Each row is a point. The points of each table are mixes of a few directions, plus a little noise. How many directions does each table use, and how many do they share? Where both have some left over, give the other angles between the two spaces (their principal angles), to ten degrees, smallest first.

First:
0:  -3.7  -8.0
1:  16.9  38.1
2:  -4.8 -10.0
3:  14.1  30.4
4:  -3.7  -8.3
5:  -2.6  -5.2
6: -17.1 -37.6
Second (6 x 2):
0: -37.9 -18.6
1:   7.5   3.4
2:  -0.7  -0.4
3:  40.8  19.6
4:   4.4   1.6
5: -14.2  -7.3
Directions: first 1, second 1, shared 0; angles 40

First, 4 rows:
0: -19.3 -25.4   7.8
1: -13.9  15.0  22.0
2:  17.5  27.0  -5.1
3:  15.7 -16.7 -24.7
Second, 6 rows:
0: -35.3 -17.1  28.5
1:  19.3   9.4 -15.6
2:  19.0   9.2 -15.4
3: -12.5  -6.0  10.1
4: -19.1  -9.3  15.4
5:  28.6  13.8 -23.1
Directions: first 2, second 1, shared 1

First, 5 rows:
0:   1.6  18.6  37.7
1:   0.7   6.4  12.9
2:  -1.3 -23.5 -46.5
3:  -0.8  -8.0 -16.0
4:   0.1   6.1  11.6
Second, 6 rows:
0: -19.5  -2.4  24.0
1:  10.0  -6.7 -28.6
2:  10.4  18.9  24.3
3:  -7.7  -8.3  -5.5
4: -27.7 -12.9  13.6
5:  34.2  11.3 -27.3
Directions: first 1, second 2, shared 1

First:
0:  -1.4 -34.2 -34.6   6.0
1:   8.2  21.4  20.1  -9.7
2:   2.4 -13.1  21.0  21.3
3: -25.4  11.7   7.1  12.7
4:  17.3  26.8  10.9 -25.8
5: -17.2  14.0   4.5   3.8
6:  16.0 -26.7 -29.2  -8.3
Second, 5 rows:
0:  -6.6  12.1   5.9  -0.7
1: -14.6  25.3  11.9  -2.5
2:  33.1 -58.5 -28.2   4.5
3:  -8.8  15.2   7.7  -1.1
4:  -3.5   5.6   2.7  -0.5
Directions: first 3, second 1, shared 1

First (9 x 6):
0:  -1.3  -7.8  11.8   8.7   3.8  -1.8
1:  15.1 -21.8  -0.2  12.4  -0.7   5.7
2:   5.6  54.1 -16.3 -21.3 -21.2  15.6
3:  -0.2  14.4  17.8  21.0  20.1  15.3
4:   3.7  -6.2  27.8 -15.4 -47.7 -25.4
5: -11.2   5.5 -42.8 -13.9  21.1   3.6
6:  -1.4  -4.6  -6.8  -1.2   2.4  -1.6
7:   3.6 -12.1  37.1   8.8 -17.4 -12.3
8: -14.5 -22.8 -28.0   3.7  36.4  -1.6
Second (7 x 6):
0:  -3.4 -34.0 -21.1 -40.4  12.1  21.2
1:   7.6   3.5  -9.2   5.5  -1.8  -5.4
2:  35.2  -7.5 -25.2 -13.2  20.3  -7.7
3:   6.3  -3.4 -27.8   2.8  -8.9  -3.3
4:  -0.5  18.9  47.0  10.4  14.2  -5.6
5: -29.0   3.7  26.8   4.0 -11.4   9.7
6: -15.4  20.4   9.6  30.8 -24.0  -8.8
Directions: first 4, second 3, shared 1; angles 70, 70

First:
0:  12.0 -15.1 -14.2  -5.5  26.8  -6.4   9.8   3.2
1:  23.2   8.7  17.8  18.7 -13.7   9.6 -17.5   4.2
2:  -5.4 -26.8 -11.8 -27.4  13.3  -3.9  17.7  25.9
3:   1.3  18.4  -0.5  12.9 -15.4  -6.3 -21.4 -16.0
4:  -7.8  -5.4 -19.3  -9.2  17.2 -11.6   7.5  -8.7
5: -12.2  54.7  48.9  48.6 -42.7  29.4 -15.3 -40.4
6:  -7.9   5.6   1.3  -3.2 -19.0  -2.8 -11.5   3.5
7:  -5.4 -19.6 -14.0 -22.2  10.1  -7.0  10.6  17.2
8:   1.5 -19.5  -9.1 -13.9  23.2  -0.6  20.1  10.7
Second:
0:  -4.3  -6.3   9.5  -4.4   7.1  -1.5  21.7   7.7
1:  -5.3  34.7  20.6  27.1 -25.5 -30.5  -8.8 -27.1
2:   4.6  -7.4 -18.7  -4.0  13.5  16.9  -9.8  -4.8
3:  -6.8   0.0 -10.0   7.9  41.3  20.2  25.7 -30.6
4:   8.6 -15.1   4.5 -20.7 -35.3 -10.9 -22.6  46.3
5:  -3.0  -8.0  -7.9  -1.9  30.1  17.9  19.5 -10.9
6:   6.2   2.5   2.3  -4.9 -30.9 -12.8 -25.9  18.8
Directions: first 4, second 3, shared 2; angles 60

First:
0:  12.4  -6.1   8.6  14.3 -21.4   5.6 -37.4 -24.1 -10.2
1:   3.3 -14.8  23.7 -26.5  11.8  33.3  32.8   5.1  43.7
2: -21.9   3.8   8.7  15.5  18.7 -27.5   2.6  33.6  -4.9
3:  -0.8  14.7 -14.1  -4.2 -16.0 -29.1  24.8   0.9  10.4
4: -14.7   1.2  11.2  15.6  10.5 -19.3  -7.2  21.5  -3.7
5:   5.7 -12.9  13.8 -29.2  12.1  36.0  32.6   1.3  36.4
6:  -3.6  16.7 -24.7  19.8 -11.5 -33.2 -18.8  -3.5 -34.5
7:  10.3   2.1 -20.8  -2.1  -4.1  14.9 -16.2 -19.7 -24.4
8:   9.5  -3.7  -8.3  -3.6  -1.0  20.1 -13.6 -15.7 -12.5
Second:
0: -15.4  -4.9  10.6   6.3  25.2   1.1  -4.8  26.1  -6.2
1: -13.9  -3.1  17.6   7.6  15.2  -7.0   0.5  24.3   4.5
2:  11.5   4.8 -10.9  -1.8 -19.1  -3.5  -0.3 -18.1  -1.1
3:  22.7   2.2 -16.9 -20.4 -26.5  14.8  12.5 -33.2  12.9
4:  11.6   2.5 -22.0  -6.4  -5.4  16.7  -8.2 -19.2 -18.6
5: -18.5  -9.9  18.0  -0.3  40.1  14.1   4.9  35.0   0.6
6:   9.9  -1.8  -7.9 -15.4  -2.8  19.4  10.6 -13.3   6.7
7:  16.0   4.2  -0.1  -7.5 -36.1 -11.7  16.8 -22.7  27.2
8: -35.6   4.0  26.9  48.0  19.7 -57.0 -31.4  50.6 -20.3
9:  15.3   3.2 -18.9 -11.3 -11.8  14.5  -0.4 -23.9  -8.0
Directions: first 4, second 3, shared 3

First (8 x 11):
0: -20.2  16.2  11.4   4.9 -43.9  -8.9 -14.3   0.0 -31.7  12.5   4.1
1:   6.6  -5.7   8.2  14.1   5.2 -11.5  -2.8 -12.8  -5.2  -7.5  -5.6
2: -13.0  -6.6  19.9  15.6 -52.8 -54.1  10.8  12.0 -42.2   4.3   2.9
3:  15.0 -15.2  -7.3  -1.3  35.1   1.8  10.0  -0.2  25.5 -13.1  -8.9
4:  14.3   4.4 -12.7   9.7  14.2  16.0   1.4 -17.4  19.3  -1.2   9.1
5: -31.3  19.7  16.7 -22.8 -13.0  22.2 -35.2   8.0 -27.2  10.0 -16.0
6:  20.1  -5.4  -6.0 -17.1  31.7  22.0  16.8   3.3  12.6   4.9  17.0
7:   9.1  -5.8 -29.3  -2.8  22.6  12.9  13.2   7.4  48.0  -9.1  -1.5
Second (9 x 11):
0:   1.3   3.5   4.5   5.6   3.1  -1.2  -4.4   7.3   2.6   0.3   4.0
1: -11.8 -39.5 -43.5 -53.3 -30.3  15.0  43.8 -72.2 -24.4  -1.5 -41.9
2:   7.8  27.7  29.8  36.3  20.9 -10.2 -30.1  49.6  16.7   1.1  28.8
3:  -6.0 -20.7 -22.9 -27.6 -15.7   7.7  22.6 -37.6 -13.0  -1.1 -21.5
4:   3.7  14.9  16.0  19.8  11.3  -5.3 -16.4  26.6   8.8   0.2  14.9
5:   0.5   1.7   1.7   2.4   1.7  -0.5  -1.9   3.3   1.6   0.0   1.9
6:   3.0  10.5  11.8  14.5   8.3  -4.1 -12.2  19.1   6.9  -0.2  11.6
7:  -1.9  -6.2  -6.9  -7.6  -4.6   1.7   6.3 -10.7  -3.7   0.1  -5.6
8:   2.0   7.5   8.6  10.1   5.6  -2.6  -8.0  13.7   4.6   0.1   7.6
Directions: first 5, second 1, shared 0; angles 90

First:
0:  -3.4 -16.7 -12.4   3.8  20.2 -19.1 -14.7  -5.8   7.6 -23.4  16.4
1:  -3.2   0.6  14.9  -1.3 -18.2 -14.2  12.3  -7.4 -41.6  20.5  -3.1
2:   9.8 -15.5   1.8   0.1   9.2 -12.4  29.8  -1.0 -19.3  24.0  19.0
3:  -0.7  29.1 -25.5  12.5 -22.9  39.6   2.6  14.8  58.8  -5.8   1.5
4:  -6.0  16.5 -18.1  11.0 -15.4   1.9 -11.0   3.5  23.0 -13.3   4.1
5:   9.8  23.8  -3.4  -1.8  13.3 -16.1 -33.0  16.9  20.5 -13.6 -20.9
6:  -5.0 -29.6  29.1 -16.5  17.0   0.7  -0.4 -16.1 -38.9   0.8 -10.8
7:  15.3 -10.8   2.0  -3.2  31.1 -40.5  -1.3   5.0 -16.4   6.4   8.3
8: -16.9   2.7  11.5  -4.0 -33.9  60.3  14.8  -9.9   6.0   4.5 -13.9
Second, 10 rows:
0:  -9.1  -2.2   4.1  -1.9  -6.4   9.7  -8.0  -6.7  -1.9  -9.6  -6.2
1: -31.3  -8.1  13.9  -6.3 -22.3  33.1 -27.8 -23.4  -6.6 -32.8 -21.1
2:   4.9   1.4  -2.2   0.9   3.5  -5.4   4.3   3.4   1.1   5.1   3.4
3:  14.7   3.8  -6.5   2.7  10.7 -15.5  13.3  11.0   3.2  15.5  10.1
4:   0.0   0.1  -0.1  -0.2   0.0  -0.1   0.3   0.0   0.0  -0.1   0.2
5: -48.7 -12.6  21.8  -9.7 -34.7  51.6 -43.0 -36.1 -10.2 -51.2 -32.9
6:   8.0   2.1  -3.5   1.8   5.8  -8.2   7.0   5.8   1.7   8.4   5.3
7:  20.0   5.1  -9.1   4.2  14.3 -21.2  17.6  14.6   4.2  21.1  13.6
8:  48.2  12.2 -21.2   9.9  34.4 -50.9  42.7  35.8   9.8  50.8  32.7
9:  -7.2  -1.8   3.0  -1.5  -4.8   7.4  -6.2  -5.3  -1.5  -7.3  -4.7
Directions: first 5, second 1, shared 1

First, 8 rows:
0:   5.2 -21.6   8.5   5.9 -16.6 -15.6  -6.3  11.9  14.5  -1.1 -11.5  -9.4
1: -26.7  36.1 -34.7  -0.7  11.3   1.4   5.6 -14.0  15.1   8.2  31.4  21.0
2:  -0.2  -3.6  -3.7   8.6   7.9  -5.3   8.4  13.4   5.7   7.3  -9.8  -7.2
3: -11.4  47.3 -18.9 -28.5  31.1  37.0   6.4 -21.1 -13.6   5.8  16.7  29.1
4:  17.3 -43.8  31.2   5.7 -23.1   6.1 -17.5 -16.1 -14.7 -26.5  -1.1  17.0
5:   9.1  -5.9  12.6 -18.4 -13.8   4.6  -9.5   1.2   9.8  -1.5  -9.0   0.2
6: -21.4  -7.8 -27.4  32.3  26.1 -15.1  23.3  22.7  19.7  14.5  -4.7   2.1
7:  29.3   2.2  28.8  -5.6 -18.2 -13.7 -10.5   4.0 -34.6  -5.7 -10.7 -53.2
Second (9 x 12):
0: -23.8   1.9 -34.8  43.9  52.1  -3.4  37.2  22.9  -0.1  17.3  -4.2   7.2
1: -26.8  24.7 -32.8   3.8  28.7  11.0  15.2  -5.1  13.4  10.4  17.1  30.2
2:  19.1   1.8  30.3 -42.6 -46.8   5.2 -35.2 -24.0   1.7 -15.3   6.6  -3.2
3:  21.6  -9.5  29.2 -23.2 -36.2  -2.3 -24.5  -9.9  -5.1 -12.7  -3.6 -14.4
4: -12.0   8.7 -16.0   7.6  16.7   3.7  10.0   1.6   4.7   5.9   5.7  11.2
5:  10.4  -1.3  15.8 -18.6 -23.1   1.7 -15.6  -9.8   0.0  -7.2   1.7  -3.1
6: -12.2  -1.2 -18.0  26.2  28.7  -3.2  21.0  14.6  -0.6   9.4  -4.1   1.5
7:  -3.8   7.3  -3.2  -7.9  -2.1   4.7  -3.1  -6.0   4.3   0.3   5.8   8.4
8:  26.9 -31.9  30.8  10.6 -17.8 -16.1  -6.1  14.7 -18.0  -8.3 -23.6 -37.3
Directions: first 5, second 2, shared 2

First, 8 rows:
0: -54.9  16.6  10.9  17.7  44.5  22.6  26.8  10.5  16.6   3.9  66.1  13.9 -14.3   8.7
1:  -3.1  -0.4  14.7 -12.6  24.4   3.8  20.0   2.2  -0.1  -3.6   3.3 -14.4   6.2  10.0
2:  -5.0 -13.7   1.4  31.2  16.9 -13.5  -0.9 -42.4 -12.1 -40.1   6.7 -25.2   0.8  38.7
3:  26.5  -5.5  -0.7   3.7 -17.1 -12.1   6.7  10.8  10.5   8.4 -22.5  -0.3  -9.5 -18.3
4:  -1.7  13.9 -10.0 -15.8 -11.9  -5.4 -21.0  -1.2   4.6   3.7   4.3  14.3   7.4 -36.8
5:  12.0  18.8   3.7  -0.9 -23.0  -7.0 -46.3 -11.7  -5.3  -8.4 -10.0  -9.8  -7.7   6.6
6:  33.8 -29.9  -1.5  -6.1 -14.9  -5.3  32.6  21.0  -3.0  18.1 -41.8  -3.0   4.4  -4.5
7:  -8.8  -0.2 -14.9 -13.6 -19.2  15.1 -17.9   9.3  -8.9  20.3  -4.8  22.8  10.8  -7.6
Second (10 x 14):
0:  20.6  14.6  -5.7  -6.4 -12.7 -29.8 -27.0 -22.1  10.1 -21.0  -6.7  -8.4   2.5 -39.8
1:  -7.7  -0.7  -5.6  23.8  -5.0   1.8   1.4   2.4   5.9   2.4  11.3  10.9 -15.6   5.7
2:  -1.6 -11.3   9.9  -8.9  23.4   3.1  33.2   6.2  -0.1  -0.1  -0.2 -11.1   8.7   4.5
3:  31.5   4.8   7.3   6.9 -18.4 -16.4  -7.1   3.8  10.1  -2.4 -21.8 -13.7 -17.8  -5.0
4:  29.1   4.6  17.5   2.3 -17.6   0.6  -3.3  19.9   3.7  11.9 -26.7 -16.0 -22.4  21.3
5:   0.5 -21.4  -5.0 -12.7  -8.5  19.8   7.4  12.1 -21.9  18.6 -21.9   7.0  16.4  24.7
6: -37.5 -11.1  -8.4 -22.9  33.0  16.7  17.8  -9.8 -15.8  -2.2  23.4  10.9  37.2  -3.2
7:   9.7  16.4 -21.5 -11.8 -54.5   2.8 -77.9 -11.5 -19.4   8.1 -21.4  20.4   6.4  -3.4
8: -33.2  14.0  23.4  13.8  54.0   5.8  42.0   7.2  23.1  -8.9  50.6 -10.8 -17.2   5.7
9: -11.4  -9.9 -12.0  15.8   6.5  -4.5  13.5  -8.2   4.0  -6.3  13.5  10.7   1.7 -10.4
Directions: first 6, second 5, shared 5

First:
0:  -5.3  10.4 -10.0 -15.5  35.6  75.9 -30.5  52.7   5.0   8.3  18.4  21.1 -20.3  48.4 -20.1  13.0 -30.2 -36.2
1: -23.5  15.2   3.9   4.9  35.3  44.7   9.8  15.3 -12.4  22.3  27.3   8.7 -19.4  28.8 -25.0   3.4   7.1 -22.6
2:   7.2 -15.0  17.3  -6.2  -6.5 -20.5   7.1 -18.4  11.1   4.4  18.8 -24.9  19.7 -12.7  11.9  -2.9 -13.9   5.6
3:  13.2  -2.7   4.5  -5.8 -12.2 -24.1   1.6   0.9   1.3  -7.8  -7.2 -13.6   1.4 -16.1   4.2  -9.5   3.5  -0.1
4:  16.4   1.8  -2.0 -11.9 -11.9 -22.6   0.0  12.0  -6.1  -9.0  -8.5  -7.1  -4.7 -16.1   4.9  -9.0   4.9  -5.1
5:  -4.1  -6.2 -13.8   4.8 -20.1 -35.4  18.2 -37.5 -16.4   2.2  -1.3  15.7  20.8 -23.4  29.6  10.9   9.4  33.9
6:   6.8  -3.5   3.3  -3.1 -13.8 -35.4  15.6 -15.5  -8.5  -0.6   1.6 -10.3   8.0 -23.6  12.4  -6.0  10.1   9.9
7: -11.1  -0.1  -3.2  32.4  -6.3  17.0 -21.3  -9.9  25.7 -19.6 -48.8  10.6  -5.4  14.7 -18.7  -0.3   8.9  14.8
Second (10 x 18):
0:   1.8  19.0   6.0  10.2   3.6 -27.8 -29.7 -43.7   9.1 -17.7  -3.6 -18.5  -1.6  20.6 -28.7 -31.3  -9.8   5.1
1:  36.3   1.1 -17.8 -28.9 -11.5 -14.9 -22.3 -30.1  -1.0  11.4 -29.6  -5.8   8.1 -11.4 -26.2   8.2   2.1 -12.8
2: -24.3 -23.4  -0.4  11.1  -6.8  24.1  21.3  22.9   1.9  16.1   4.8  13.2  16.1  -4.9  34.9  15.9  13.9  13.4
3:   2.4  -4.1  -5.0 -19.7  -2.3  -3.5  -2.6  12.6 -10.0  17.8  11.3  -6.4   9.7  -1.6   7.0  -7.7  10.5 -12.4
4:  -4.9   3.8  19.1   9.4   8.3  11.9  14.3  32.7  -1.2 -20.5  28.8   0.4 -43.7   9.7  11.3   5.3 -19.0   3.0
5: -22.6   4.2  17.6  19.9  10.1   8.9  13.5  23.1   0.5 -15.2  27.0   0.7 -18.2  12.6  15.2  -9.9  -8.4   7.5
6:  30.2  18.1 -24.3 -17.0   0.5 -25.7 -20.1 -44.6  -3.0   8.7 -48.9   1.6  36.5 -20.9 -42.6  -5.5   9.3 -16.4
7:  -9.2 -23.5  -6.0  10.9  -4.9  37.1  37.3  30.6   1.4   9.4 -13.5  30.7   8.7 -24.1  29.9  43.9   9.2  11.7
8: -21.6 -17.4  21.7  13.7  -7.7  12.6   0.9  17.3  10.7  -8.9  37.4 -10.8 -34.7  26.4  29.2   2.4 -11.3  20.0
9:  13.5  23.2  -9.9  -8.9  10.4 -22.3 -11.5 -17.9  -8.3  -0.3 -15.6  -4.5  18.0  -6.7 -28.7 -21.1   3.5 -17.7
Directions: first 5, second 5, shared 1; angles 60, 60, 60, 70

First (11 x 20):
0:  12.8 -11.2  12.2   8.2 -20.1  37.0  20.9 -18.2   1.2  18.8  27.4  21.6  23.7   4.2  14.2 -17.1  -9.2 -19.6  20.7 -12.2
1:  15.3  -6.7 -26.4   5.6  17.9 -32.4  14.7   0.7 -29.6  -0.5 -11.9  -2.7  -5.2 -15.8  -0.9  -1.4 -10.9   6.1   7.5  -0.6
2: -20.5  -0.1  42.0 -17.1 -34.5  32.3 -22.3  19.2  52.1  -3.5  19.2  15.6   7.8  34.7  -9.8   2.8  -2.6   4.0 -43.2  -5.2
3:   5.9  -5.4 -10.3  -1.6   6.0 -22.1   3.3   9.3  -8.7  -3.9  -6.6   0.7  -4.1  -1.9  -6.0   1.4 -10.1   8.9 -11.0  -1.1
4:   9.3  -9.6 -27.1  -7.4  18.6 -61.5   1.7  28.3 -19.8 -13.9 -22.5  -2.8 -16.1  -5.3 -18.6   7.7 -22.3  26.7 -32.8   0.6
5: -29.4  17.9  37.3  -8.4 -19.2  46.0 -29.4  -2.6  44.6  -3.5   9.2  -7.1   0.5  19.0   1.4   7.5  27.5  -8.0  -6.4   6.4
6:  -0.8  17.0 -27.8  12.0  34.4 -17.9  -0.4 -19.5 -31.6  -4.0 -25.3 -31.1 -16.8 -30.3   8.4   7.6  26.7  -4.1  41.0  15.1
7:  26.6 -18.3 -34.7   5.0  16.8 -47.5  25.6   8.2 -38.8   0.9  -9.8   8.0  -1.7 -15.1  -4.6  -5.8 -29.2  11.5  -2.3  -6.9
8: -24.2  22.2  21.0  -1.4  -3.1  34.3 -23.7 -12.1  24.6  -3.0  -1.1 -17.7  -5.1   3.3   6.0   8.6  34.2 -10.2  13.6  11.5
9:  -2.9   8.9  10.2  10.4  -4.9  39.3   3.4 -27.2   1.8  11.2  11.5  -3.5   9.5  -5.6  16.7  -5.9  19.7 -22.0  36.9   1.8
10:   8.2 -14.8   3.5  -5.6 -12.9  -7.1   7.4  14.3   4.7   1.4   9.6  18.7   8.0  11.9  -6.7  -5.4 -24.0   6.8 -24.7 -10.1
Second (10 x 20):
0: -14.8  11.9   5.9  -7.6   8.4   9.5   6.4  31.1   7.1  10.1  12.9   0.9   7.9   3.7  -7.3  42.8 -31.0 -15.2 -51.2   1.6
1:  19.9  21.4  28.6   4.3  17.9 -17.5 -38.0  24.4  21.8  -8.7   3.7   9.8  14.4  -9.8  -9.5 -24.3 -39.1  14.0  17.6  19.5
2:  30.9  27.8 -21.4  16.5  12.8  16.7  26.2   8.6 -28.3 -12.7  11.7   3.0  14.7 -24.4  18.0 -11.0  20.8 -22.5   2.2  -5.9
3: -15.9  -1.3  13.1   0.5 -25.7 -25.7 -35.4  -3.2  27.4  -9.1 -21.4  10.7 -11.0   8.4  -9.1 -31.2   3.0  34.2  36.6  13.5
4: -22.6  -9.4  23.0  13.6  -4.1   2.5  28.3   9.0  16.7   2.4  -1.2 -27.8 -17.5  -0.8  -3.6  -3.3   1.6  10.6 -17.5  -2.4
5:   9.8 -15.4 -28.6 -31.8  -2.8  -1.1 -33.3 -29.3 -17.6   9.1  -0.9  28.4   9.9  20.9  -2.4  24.2  -2.0 -11.0   4.6  -3.6
6:   0.6  11.3  -7.7  -1.2  -7.9   5.8   5.2  10.7  -0.8 -12.0   0.7   5.1   2.1   3.3   2.8   1.3  18.3  -2.7 -20.1  -4.6
7: -54.6 -17.9 -29.6  24.3 -26.8  -7.7  52.8 -37.9 -21.7  28.1 -22.1 -11.1 -22.5 -12.6  12.4  10.7  17.8   0.9  45.8  -4.8
8:  28.4 -19.1  22.3  11.7  30.7   3.5  14.3 -17.7  -9.7   9.0   9.4 -26.1  -1.2 -13.1   1.8 -19.5 -12.6  -3.2  22.4  -0.5
9:  16.5  -7.3  -4.4 -29.8  -5.8  12.6 -25.0   1.8   4.1 -14.1   8.6  10.4   4.0  26.9  -5.8  10.1  21.6  -4.7 -41.8 -10.0
Directions: first 3, second 6, shared 1; angles 70, 80

First, 9 rows:
0: -13.2 -12.4   3.9  -1.1   7.8  12.1  -1.6 -17.7 -15.1  15.2 -13.2 -11.5  10.0   5.7  -5.3   7.5   3.6  -0.9 -10.2  -1.3
1: -25.8 -23.9  23.6  12.0  14.2  26.8  12.6 -49.9 -22.1  15.7 -33.5 -25.5  45.7  10.4 -14.4  35.2  15.6  13.8   0.1  18.8
2:  -9.7 -11.9  -1.0 -18.5  21.3   9.5   5.0  -7.2  27.4 -27.9 -32.2   4.0   4.5  27.9  -7.2   1.5  27.4  32.7  31.8  34.3
3:  16.9  18.2  17.3  30.4 -18.7 -11.4  22.9  -2.5   9.1 -10.0  24.2   0.5  32.2 -22.1   5.3  18.6  -5.5  -0.1  15.1  12.7
4:  18.7  16.2 -12.1  -8.3  -4.6 -16.8  -1.8  32.0  28.2 -26.5  14.0  19.7 -23.7   0.2   7.5 -18.8  -1.7   4.1  17.9   5.2
5:  -8.1  -9.3 -22.0 -27.5   8.8   1.6 -29.8  16.7 -14.2  17.3  -4.0   3.2 -45.4   9.4  -1.5 -30.8  -8.8 -17.8 -28.5 -31.8
6:  -8.2  -6.7  -5.6  -5.5   0.3   3.2 -13.6  -1.3 -23.7  21.6   0.4  -6.0 -12.0  -1.9  -1.2  -7.6  -8.5 -16.0 -24.9 -22.9
7:  33.0  30.2 -14.2  -1.2 -16.4 -30.3   1.1  46.3  34.4 -31.1  35.5  27.0 -28.5 -12.5  15.0 -22.2 -10.7  -1.2  19.6   0.2
8:  -3.6  -0.5  11.4  20.3 -10.4   4.6   4.4 -16.5 -26.6  25.2   9.5 -14.4  18.3 -16.0  -1.1  14.1 -12.1 -17.6 -22.0 -15.1
Second, 9 rows:
0: -10.1  -1.5   0.8  -6.1  13.1   9.7  -3.1  -9.4   7.1  -4.8  -9.0  -5.3   5.6   7.6   2.9  -0.8  20.2   5.6  12.0   9.1
1: -25.0  -4.1   2.5 -15.2  32.8  24.7  -7.6 -24.2  17.3 -12.0 -22.7 -13.4  14.2  19.1   7.5  -1.9  50.8  14.6  30.2  23.0
2:  -4.9  -0.8   0.5  -3.1   6.4   4.8  -1.7  -4.8   3.6  -2.4  -4.6  -2.5   2.7   3.6   1.5  -0.5   9.8   2.9   5.9   4.5
3: -34.4  -5.7   3.3 -20.7  44.5  33.7 -10.3 -32.9  23.6 -16.4 -30.9 -18.3  19.2  26.0  10.1  -2.5  68.8  19.7  41.1  31.4
4: -13.0  -2.1   1.4  -7.8  16.9  12.8  -3.9 -12.4   9.0  -6.3 -11.7  -6.8   7.2   9.9   4.1  -1.0  26.1   7.5  15.6  11.8
5:  26.3   4.3  -2.4  15.9 -33.8 -25.6   7.9  25.0 -18.0  12.5  23.4  13.8 -14.6 -19.7  -7.7   2.1 -52.7 -15.2 -31.3 -23.8
6:  30.8   5.1  -2.7  18.7 -39.9 -30.4   9.5  29.7 -21.0  14.9  27.7  16.4 -17.2 -23.3  -9.2   2.3 -62.0 -17.7 -37.1 -28.2
7:   7.5   1.2  -0.8   4.4  -9.6  -7.5   2.3   7.2  -5.1   3.5   6.8   4.0  -4.2  -5.9  -2.3   0.7 -15.1  -4.6  -9.0  -6.9
8:  23.0   3.9  -2.1  14.0 -29.9 -22.7   7.0  22.3 -16.0  11.0  20.8  12.3 -12.8 -17.7  -6.9   1.9 -46.2 -13.2 -27.7 -21.1
Directions: first 3, second 1, shared 0; angles 30
